Each row is a point. A path goes straight from each point to the next, and from the last back to the first. The post is the endless flat space through its rows: a point in 2 columns, a line in 3, a plane in 4, and so on, so that a path can go around it. How many times does the path go around the post? Going back the other way cancels.

Post (1 x 2):
-131  18
Path (17 x 2):
-146  -395
16  -118
149  163
-107  282
-268  142
-30  308
96  63
15  11
-15  69
-41  -52
-72  -199
-417  -210
-265  50
-136  420
-162  284
-397  203
-236  -21
Times around: 0

Post:
-14  -44  188  -371  45  9  342  149
-14  65  239  145  -538  0  361  138
-9  26  -93  148  95  348  -906  -236
37  53  -109  -242  -172  52  206  422
37  -107  156  88  117  425  300  276
15  66  12  324  108  -51  -177  252
24  -103  -187  -13  -5  345  165  -409
Path:
-275  193  -155  47  -95  -46  -7  -21
-145  -247  -122  312  33  -110  -127  -65
-198  -43  138  131  -238  328  -26  97
-114  21  112  -31  -92  478  306  -81
221  440  -170  231  -218  207  -40  43
117  164  17  31  61  -18  -51  258
-62  212  55  -124  -96  373  -16  24
-301  75  -400  -80  -66  464  105  69
-262  -140  -68  20  -176  89  121  -15
100  -205  -119  58  -219  16  249  17
286  -115  -68  -111  -61  75  61  176
280  347  -217  -33  -35  145  190  68
-118  269  26  -1  -293  227  -24  -98
Times around: 1

Post:
134  -133  -316  472  -124  262  -68  -194  -246  155  188  -152  73  15
101  -72  376  5  132  206  -136  -196  372  -43  -146  -263  -178  -430
118  -142  359  -214  -9  433  -380  94  122  40  609  -90  -7  -256
118  -59  -177  130  -60  -181  -42  -503  -96  188  18  612  179  -3
-25  -70  -271  -70  -140  -14  -416  40  134  -410  282  186  -608  59
64  -83  279  165  -220  278  -244  99  179  -144  -78  435  -44  2
163  -46  -175  176  -236  148  273  -67  268  321  391  227  65  308
66  -4  -330  -115  -464  -259  256  -10  -82  34  629  25  54  -403
79  14  -176  -63  135  -70  -304  312  209  228  -338  136  -247  -248
43  -21  389  224  -191  -64  324  -225  -7  220  25  113  -300  -198
26  -139  -344  216  50  440  196  39  -109  -101  196  -81  -323  -132
72  -148  -40  -230  -278  223  -164  -212  -189  113  113  2  122  -93
161  -251  -111  -220  770  -320  -76  202  183  -17  33  -446  61  69
Path:
121  72  -211  -241  -175  118  -238  -23  107  218  263  164  88  -126
5  -18  -124  -173  -293  4  -395  111  334  -226  92  -257  245  30
-64  -100  -32  35  -130  149  -201  -201  118  58  58  156  -195  -101
154  -183  -213  98  -28  -56  -21  319  138  192  87  129  92  -19
299  -205  -288  26  156  64  -458  94  4  68  143  63  64  -78
186  -483  -91  -12  278  231  304  10  -23  56  248  416  -140  -112
-58  -267  177  -139  115  171  37  -151  310  -52  -11  54  -174  -209
-91  -109  -28  -335  147  -172  -242  -94  162  299  192  225  -76  -268
156  -290  134  309  290  -102  -141  173  124  186  335  -62  -81  -20
192  -164  145  46  -225  16  234  -283  43  -228  239  199  -3  -193
193  -45  -294  197  -61  181  -79  51  -243  192  -280  -52  -78  168
128  237  -243  33  -219  147  -223  36  201  -32  254  -96  -253  82
-78  -17  25  -9  -438  203  -181  -136  -37  64  -8  32  -291  -5
-40  -145  101  188  -165  5  -167  -107  -131  14  123  85  -106  -107
-36  -76  253  -156  160  73  39  56  45  7  50  145  -65  -245
116  67  -227  -63  179  153  -76  189  157  -64  168  48  25  -140
Times around: 1

Post (17 x 18):
-243  -15  11  -288  -341  72  -282  -92  -74  61  -137  -58  -147  -162  112  -382  -109  -116
153  -356  -92  355  349  -185  -297  255  -33  -17  275  299  195  -132  -253  171  199  -54
209  214  -261  259  24  342  65  -70  32  -22  220  483  287  114  -72  -126  -104  103
81  266  -161  133  115  -58  68  -378  524  50  69  -12  71  -28  198  315  -99  334
-80  84  -191  269  -176  -112  298  -52  178  -184  -265  -151  382  109  75  -310  41  352
30  29  76  350  242  -10  -2  202  119  -130  273  -105  -356  22  177  -73  -100  -202
-7  -15  83  55  254  -227  13  210  44  -42  30  392  54  16  -605  63  62  -157
67  5  163  -41  -295  109  277  44  183  135  -19  -345  -130  -277  -23  -151  -10  226
144  194  34  184  -89  279  -244  -73  105  -341  20  -33  7  -235  112  79  66  -316
306  415  1  -258  -219  114  20  -299  -257  -83  172  -35  205  -133  -81  106  -215  376
-96  105  -197  -53  94  -92  302  -272  -46  174  -72  160  64  48  -23  -480  196  -175
-266  -505  153  222  221  -230  150  139  127  -81  62  218  -25  -79  194  166  45  -248
-224  -89  -88  -213  -163  24  113  92  90  -310  113  -25  20  -135  24  -252  191  70
181  168  115  -145  -16  -118  -32  -40  137  -110  135  222  37  -277  40  -252  -172  -71
-170  -304  371  38  -11  19  -278  58  103  -264  111  235  180  130  -34  -97  301  -265
2  131  157  16  -334  -173  -115  229  -103  -41  366  200  109  -98  -238  -54  188  -223
-69  -161  -127  470  -150  -13  249  -248  -113  -56  -14  -93  -465  -214  20  -197  -58  301
Path (23 x 18):
28  -496  -73  225  74  82  -155  5  -97  -109  408  -108  -188  75  179  -150  118  534
116  -131  189  173  -172  64  -13  -161  -104  250  138  285  100  -96  -107  149  286  -83
-136  54  -11  80  221  -44  33  128  423  -32  64  228  190  -218  -172  -170  123  177
-17  384  -138  200  30  -106  -92  -150  -199  -120  440  -14  138  221  65  -606  -162  -167
-174  -88  159  359  -311  178  -78  -59  164  -280  159  -13  -148  204  -101  382  25  -260
-154  186  -240  -238  -68  -386  -123  -289  367  -231  239  114  25  -340  -264  -23  319  -49
-329  -246  238  388  145  73  -89  -338  150  -269  -251  -30  -53  -192  113  -435  298  -316
-282  324  195  107  -268  -165  98  47  229  -256  195  73  -206  88  34  -196  222  -145
33  241  -15  -256  34  -66  179  -82  113  268  164  330  -313  294  313  -482  -61  -268
151  -106  -127  53  -74  -242  -21  -42  -691  -33  -147  -340  -41  93  -44  211  135  -149
-56  315  -243  -298  300  -364  29  37  -4  85  101  119  -97  -271  248  157  80  -124
-54  358  166  441  52  -276  -198  -177  37  132  147  69  223  68  303  -91  -16  105
16  328  -104  93  -274  134  -78  -326  -30  -74  89  191  57  -210  -71  -354  -51  -134
-257  375  284  -126  -19  -64  -288  -28  247  472  143  234  -42  343  -2  -329  -171  26
-189  -101  -165  332  75  -212  65  -10  139  -308  -254  198  133  23  -39  -144  364  502
-44  -106  35  256  -101  217  -304  38  62  -226  39  189  -187  -343  -58  -65  -35  203
76  -50  -88  573  15  29  -350  -1  66  -149  -97  -68  414  -251  -61  -206  21  115
-28  -173  89  288  -245  -142  -600  -191  -169  -185  -9  110  -101  -111  -211  -299  32  -104
83  70  -201  213  -276  -209  -84  -96  196  -150  -122  135  89  -134  -29  34  428  -430
-6  210  315  -182  -126  440  -188  -15  119  -160  241  378  19  103  62  -73  102  -353
-184  63  -9  -28  109  69  181  -27  -54  36  -32  98  28  -2  -56  -334  -7  381
101  132  252  391  228  53  172  165  249  -42  283  160  445  40  -119  -184  -36  -106
94  -72  268  -116  87  -116  -5  -38  289  -275  274  346  55  -96  -23  -17  -252  -33
Times around: 2
